Each wall is flat, endless, passes through zero and stands at right angles to its row. A trip goes straight from one point to another. Which walls does it cross, in order?
In the rows, zero is written as 128.

Walls:
(1): [122 122]
(2): [179 196]
(3): [111  83]
(4): [137 112]
(5): [121 153]
(6): [127 174]
(7): [110 125]
Trips:
[132 167] to [126 153] => none
[103 150] to [ 84 159] => 2
[122 139] to [ 85 100] => 1, 2, 3, 6, 5, 4
[142 116] to [137 114] => 1
[175  83] to [135 156] => 2, 3, 6, 5, 4

Walls:
(1): [148 147 122 141  99 122 130 147]
(2): [157  78 116  90 105 115 133 106]
(3): [124  99 184 116 105 158 126 170]
(4): [155  98 139 125 108  96 111 147]
(5): [176 133 146 120 142 116  97  92]
(6): [153  95  74 189 130 108 169 101]
(7): [115 141 155 147 173 120 104 134]
(8): [ 93 145 150  89 156 129 154 108]
Trips:
[107 164 138 122 158 111  98 138] to [137 133 139 125 171 116 142 121] => 6
[127 142 149 108 114 139 154 167] to [140 109 115 142 146 159 179 136] => 4, 6, 1, 2
[ 87 169 172 106 192 121 108 132] to [143 130 150  99 114 151 168  89] => 2, 7
[161 141 142 124 165 101 123  96] to [122  98 152 120 108 208 102 127] => 6, 4, 3, 8, 7, 5
[118 168 158 170  72 105 152 133] to [121 133 123  86 168 128 187 144] => 4, 8, 6, 1, 3, 2
[111 152 122  88 130 128 167  90] to [174 168 140 111 138 156 159 108] => 5, 1, 2
[115 157 134 108 114 120 169 112] to [138 121  69 136 107 163 129 114] => 2, 6, 8

Walls:
(1): [106 154  61 148  92 120 136 136 144 161 112 154 101 124]
(2): [126 103 184 162 116 122 171  96 124 143 155 129 107 151]
(3): [171 146 173 145  87 110 195  97 147 114 178 113 134 113]
(4): [136 111 150 136 151  99 134 147  95 122 115 166  98 112]
(5): [122 160 133 113 141 155  63  95 142 154 142 143  83 124]
(6): [182 107 125 143 104 139 142 120 136 126 131  98 171 143]
Trips:
[138 156 160 134 118 139 149 115 162  81 165 123 137 125] to [161 117 132 122 118 111 121 147 113 110 132 154 135 137] => 4, 2
[142 165 121 110 118 176  97  89  87 117 125 131  87 109] to [ 94 134 142  44 112 123 164 160 126 124 136 127 141 146] => 1, 5, 3
[154 115 170 121 134 122 104 165 139  88 161 166 129  97] to [188 154 115 129 172 142 134 179 140 132 105 116  77 128] => 3, 1
[127  82 138 129 125  86 157 142 152 124 122 162 150 140] to [119 117 144 129  83 128 141 160 171 178 103 162 133  87] => 1, 6
[155 122 152 117 121 163 144 121 110 102  94 146 152 159] to [ 90 114 100 104 168 106 108 124  98 118 150 150  95 122] => 3, 2, 6, 5, 1
[137 173 100 185  84  79 118 157 133 119 129 128 127 137] to [188 136  62 112 146 162 124 152 109 121 126 183 128  88] => 4, 3, 5
